Each row of a before or after table is a point. One or more steps were done to the points. Then noise was added and the rows were shuffled. The steps act on how far a point lies along the listed directions, d1 being the first. What was done? A step turns or swaps two directions, mirrors them in a line or flattens them onto one, adds a multiple of one to another, or multiplies one. Angles are multiples of 10 degrees, from the lower direction toward the higher: turns from -170 to 170, lines from 10 to 170 but not 90. Use the fewest steps. Two steps may share a direction if one is a turn and the other turns, adds or multiplies; they go together, in the order done. Otherwise the lowest direction goes first.

Directions:
(1): [-11 -41]
(2): [-41  11]
Before (12 x 2):
[[ 41 -25]
 [  2 -31]
 [ 13  16]
 [ 21 -20]
 [ 29  -3]
 [-29  54]
 [ 28 -37]
 [  3  54]
 [ 25  -3]
 [ 13 -43]
 [ 13  43]
 [-19   8]]
After, 12 rows:
[[-16  18]
 [ 19  -8]
 [  5  24]
 [-42  -2]
 [ 38  37]
 [-30   1]
 [-43 -18]
 [-24 -20]
 [ 25  37]
 [-22  22]
 [-47  13]
 [ 61  14]]
Steps: mirror d1 and d2 in the line at 10 degrees

Directions:
(1): [ 39 -18 -26  19  33 -28]
(2): [ 22 -29 -17 -33   2  45]
(3): [-13  20 -60  -5 -24  -5]
(4): [ 34   8  13 -37 -31 -32]
(5): [29 55  2  4 17 25]
(6): [-25  10  -4 -44  43 -17]
Before (9 x 6):
[[-28  11 -36 -12   7  16]
 [ 40  12  11  24   0   6]
 [ 44   4  41   5  -5  31]
 [ 47 -15   5  16  -6  10]
 [-23 -17 -24 -22  22  25]
 [ 17  -8  30  47 -31   9]
 [-14  28  34  -3  31   8]
 [-30 -28 -28   3  16 -12]
 [-23   4 -11 -44   5  -6]]
After, 9 rows:
[[ -6 -16 -28 -38  26  54]
 [ 48 -33  -1   7  -8  17]
 [ 29 -59  30  -6 -15  16]
 [-37 -15  32   5  22 -27]
 [ 22 -28   8  24  -8 -18]
 [-26   0 -40 -18   5  17]
 [ 11  -3  32  55 -31  -1]
 [-15  10 -12 -48   5   6]
 [ -6  34 -20   1  29  22]]
Steps: mirror d1 and d5 in the line at 10 degrees; multiply d2 by 2

Directions:
(1): [-20  -6 -18   6  11   0  50  60 -11 -15  22]
(2): [ 44 -45   4  20 -16  47  -9   7  -1 -11  28]
(3): [-20 -32 -15 -13  50  22 -13  -9   1 -40 -34]
(4): [ -3  19 -10  48  31 -25 -39   3  10 -22  39]
(5): [-16  -6 -28  51 -11   8  -1 -12 -52  22 -28]
(6): [ 32 -10  34  26  10 -36  42 -22  -9 -31 -18]
Before (8 x 11):
[[-18  14  20 -38 -12  -5   4 -20  45  -1 -12]
 [-17 -19  -7 -16  13  20  47  25 -19  -4 -21]
 [ -6  10  -9  -1 -30  -7 -24 -12  19   5   9]
 [-26  22 -27 -24  17   1   1  25  24  13  49]
 [ 43 -51   1  23 -32  47  51  -6 -20 -19 -17]
 [  0   0  -4  36  13 -39  44 -36 -36 -15 -35]
 [ 12 -13  -1  14  20  39 -60 -40   5  -2  -3]
 [-10  31 -10 -39 -43  -6  27  23 -23  38  -3]]
After:
[[  9  -4  19  -2  -7   9 -22 -15  48 -18  21]
 [ 24 -32 -11  40  -5   5  32 -28 -37 -12 -17]
 [ -7  14  -6 -10 -34 -12 -15 -12  18  10  -3]
 [  5 -15 -13 -41 -11  39  27  23  14  19  36]
 [ 38   3 -11  28 -30  16 -15  32 -16   5  60]
 [-41  39   1 -23  36 -18 -37 -51   3  15 -49]
 [-25  36 -21  57  28 -43   4  -7  -4 -28   3]
 [  7 -33 -12  33  28  29   8  31  -9 -30  27]]
Steps: add -0.7 times d1 to d2; turn d2 and d4 by 160 degrees; multiply d6 by 0.7

Directions:
(1): [-13 -32 -31  -2 -16   4   9  22  36  28  -3  60 -30 -10 -14   3 -31  11]
(2): [  8   9 -31 -45  -8  20  -4 -44  -6  14   3   7  14  30  50 -20 -30  14]
(3): [ 17   3  60  12 -22  26   5   0 -18   7 -46  15  14   3 -16 -22 -36  29]
(4): [-34 -40 -17  10  30  36  10  34 -13 -14 -10 -22  33  29   1   3 -31 -22]
(5): [-29 -12   3 -13   9 -38  32 -28  -7 -51   0  36  30  10 -15  13   5  32]
Before, 12 rows:
[[  4   3   6  -4   0   9  -8 -19 -15  -9  -6  -4   3  13   8   2  -8   3]
 [  4  -4 -12 -18  -7  -8   3 -24   1   2  15  21  -2  -2  17  10   9  18]
 [ -6  -1   3   7  20  21  -3  23 -12  -6  -4 -41  26  10   9  12   1 -26]
 [-13   0 -40 -21   4 -19   2 -14   6  -4  15  19   7   6   7  19  -2   0]
 [-10  -8 -13 -11   1 -17   1  -2  18   9   2  16  -7 -13   0   0   9   4]
 [ -5   1  -3   3  24 -16  -1   0  -9 -24  17 -24  16   3  -2  21  28 -23]
 [-29 -27 -27 -11  11   1  10   4   2 -11  -5  11  14  18  10  13 -21   5]
 [ 10  18  10 -14  23   9  -6 -33 -29   2   6 -28  30  17  24 -13  -1  -4]
 [-22  -5  12  21  -1  15  11  23 -24 -14 -15   5  14   2 -26  -6 -16   4]
 [ -8  -1 -17   5  12  22   0  19   0   4  14 -24   9  14   8  -8  -3 -15]
 [ 15   4   9   8 -10  17  -3   7  17   4 -10  21 -20  -8  -4  -8 -25  12]
 [ -2   8  32 -10  -9 -10  11 -31 -25 -16 -21  13  27   8  -2  -3   3  43]]
After (12 x 18):
[[-11  -8   3 -11  -8  -5   6 -10  -1  -4 -16  24   6   5   3   5 -16  21]
 [-26 -28 -33   6  30  28   2  41   2  -1   7 -30  19  15  10  21  -8 -37]
 [  1  -1  15 -11 -10 -13   2  -7  12  13 -13  24  -7 -14  -6  -9   0  19]
 [ -8 -13 -28  -4   6 -20   0   6  20  -2  20  23 -12  -9  -9  21  13 -11]
 [ 14  42  15 -23 -15 -54  -2 -59 -10 -17  15   7   1 -13   9   9  57  38]
 [-11  12   6  13   2   1   4   7 -29 -20   0 -14  15   1 -15  -4   7  -2]
 [ 16   6   6 -13 -19 -15   2 -31   4   6   9  34 -12 -15   8   6  11  29]
 [ -7  -2 -36 -13  30  -6  -4 -16  -2   9  31 -12   8  10  21   5  11 -19]
 [  4   3  -9  -3   5  -2 -10 -19  -9  -9   5  -7  -5  10   7   8   5  -5]
 [-22 -23 -24  11  18  36   5  35   4   6   8 -18  12  21   5  -6 -22 -18]
 [  7   8  -8 -15 -20 -18   2 -19  13  12  -4  50  -8  -9  -9   9 -12  25]
 [ 16  11  27  13   4  24  -7   2  -7 -15 -13 -18   5   5   2  -9 -20   3]]
Steps: turn d1 and d3 by 80 degrees; multiply d2 by 0.7; add -1.5 times d5 to d4

Directions:
(1): [-15   9  26  -8  -3   1   1   2 -10  23  36  22 -26  19  -7  60 -11  -9
  -3 -44   9  -8  -5 -38  21  42 -16 -53  10 -18  27   9]
(2): [ 19 -33  -8   4  12 -34  -4 -10 -43  15 -16 -39   7  37 -11  15  -1 -23
  22 -30  15 -50  -1 -29 -30 -22  -2  27  -2   2  13 -46]
(3): [-13 -14   4 -11  25  15  18  -3 -28 -37  -8 -12 -46   2 -27  -6 -44  27
   4   0 -52  -9  -6  13  32   5 -17  21 -52 -28  19  -8]
(4): [ 37 -10  34  30 -14  35  -3   6 -16 -54   6 -11  11  -8  32  44   2   6
  23  15   1 -46  10  17  -6  18  51  -8  -7   3  -6  21]
Before (10 x 32):
[[-11  10   1  -5  16  30   8  11  22 -32  -1  12 -19 -25 -16 -35 -29  34
  -15  39 -34  35   5  42  23  -2  -9  10 -21 -18  -5  27]
 [  4  -9  10   5  16  13   0  13  -5 -44   1 -11 -12 -10  -2  12 -14  23
    1  11 -33 -24  -3   8   4  11   8   2 -16 -13   4  11]
 [  1   9   9   9  -9  25   0  14  33 -39   3  11   8 -22  13  -3   9  21
   -8  33 -13  10  13  25  13   9  13  -5   5   1 -18  37]
 [ 11 -11  16   4  -1   5  -5   7  -2   2   8  -4   1  12   6  24   7  -1
    2  -3  10 -20  -1 -12 -10   7  14  -7   0   3  10  10]
 [ -9   4 -11 -18   4 -12  -5   3  25  24 -10   7  16   0  -5 -30  14 -11
  -20  12   8  23   9  -1  -6 -15 -11  15  16   5  -9  -3]
 [-24  -6  -5 -19  11 -10   7  -2  -1  23  15  -7 -22  20 -31  -5 -21   5
   -3 -29  -1   6  -5  -9  19   3 -30  -1 -20 -13  19 -17]
 [-28  -2   0  -9  11   3   5  -4  -1   8  13   2 -37   5 -27   0 -27   5
    4 -19 -24  21 -14 -10  21  11 -32  -3 -16 -20  21  -7]
 [  2   9 -15   6 -10  -8  -5   1  17   9  -1  -6  25  -7   8 -22  15   0
   -2   3  12   9  -8   5 -10  -4  -8   9  18   4  -1   0]
 [  4   6   9   7  -1  16   2   5  -1 -17   1   1  -4   2   1  22  -3   4
   10  -1  -8 -13  -2  -1   6   3  17  -3  -9  -7  -6  10]
 [-25  12   6 -22  12  14  18  -2  10   0   7  12 -24   0 -14 -22 -21  17
  -19   4 -28  32 -12  16  22  11 -25  -1 -16  -5 -12  13]]
After:
[[-24 -17  -9 -20  22 -11  12  -5 -16  11   5 -20 -32  24 -40 -14 -33  12
    4 -25 -16  -4  -8  -3  21  -5 -33  19 -39 -18  22 -27]
 [-16 -13  -8 -21  28   4  23  -9 -16 -18 -19 -21 -26   9 -25 -44 -34  22
   -6  11 -46   9 -13  25  10 -16 -26  42 -42  -7 -11 -15]
 [ 14 -12  15   5  -3   2  -7   7  -1   5   6  -6   7  13   8  23  13  -4
    3  -4  16 -21   0 -13 -15   3  16  -5   4   7   7   9]
 [ -5 -11  -7  -7  34  27  15   5  -4 -54 -23 -15 -32 -18 -30 -54 -49  44
   -4  43 -58  16   3  52  22 -21 -13  49 -52 -25   1   5]
 [-10  13  -7 -16  -3 -10  -8   5  36  35  -1  19  23  -3   2 -22  23 -16
  -24  10  20  31  10  -5  -6  -6  -8  -3  30   9 -12   5]
 [ 14  -6  -4  13  -3  12  -3  10  20 -41 -15 -12  22 -15  12 -20  14  15
    1  37 -10  -5  16  27  -6 -15  17  25   1   9 -22  17]
 [-21 -25 -11 -11  28  -4  13 -11 -27 -12 -10 -27 -45  13 -41 -19 -43  12
   15 -13 -45  -1 -15  -1  17 -11 -34  37 -44 -26  24 -32]
 [  7  -1   5   7   4  12   2   2  -8 -21  -7  -8  -4   6  -3  16  -6   5
   14   1 -14 -19  -1   2   2  -6  18   9 -15  -8  -5   4]
 [  1  20 -10   6 -20  -6 -10   3  30  20  10   7  32 -11  16 -14  25  -4
   -7   0  25  20  -6  -1 -11   5  -5 -10  34   9  -3  11]
 [ -1 -17   9   1  28  18   7  11 -19 -59  -6 -18 -30  -9 -13   8 -32  34
    5  11 -54 -28  -6  13  15  10   0  15 -38 -23  12   5]]
Steps: swap d1 and d2; multiply d3 by 2
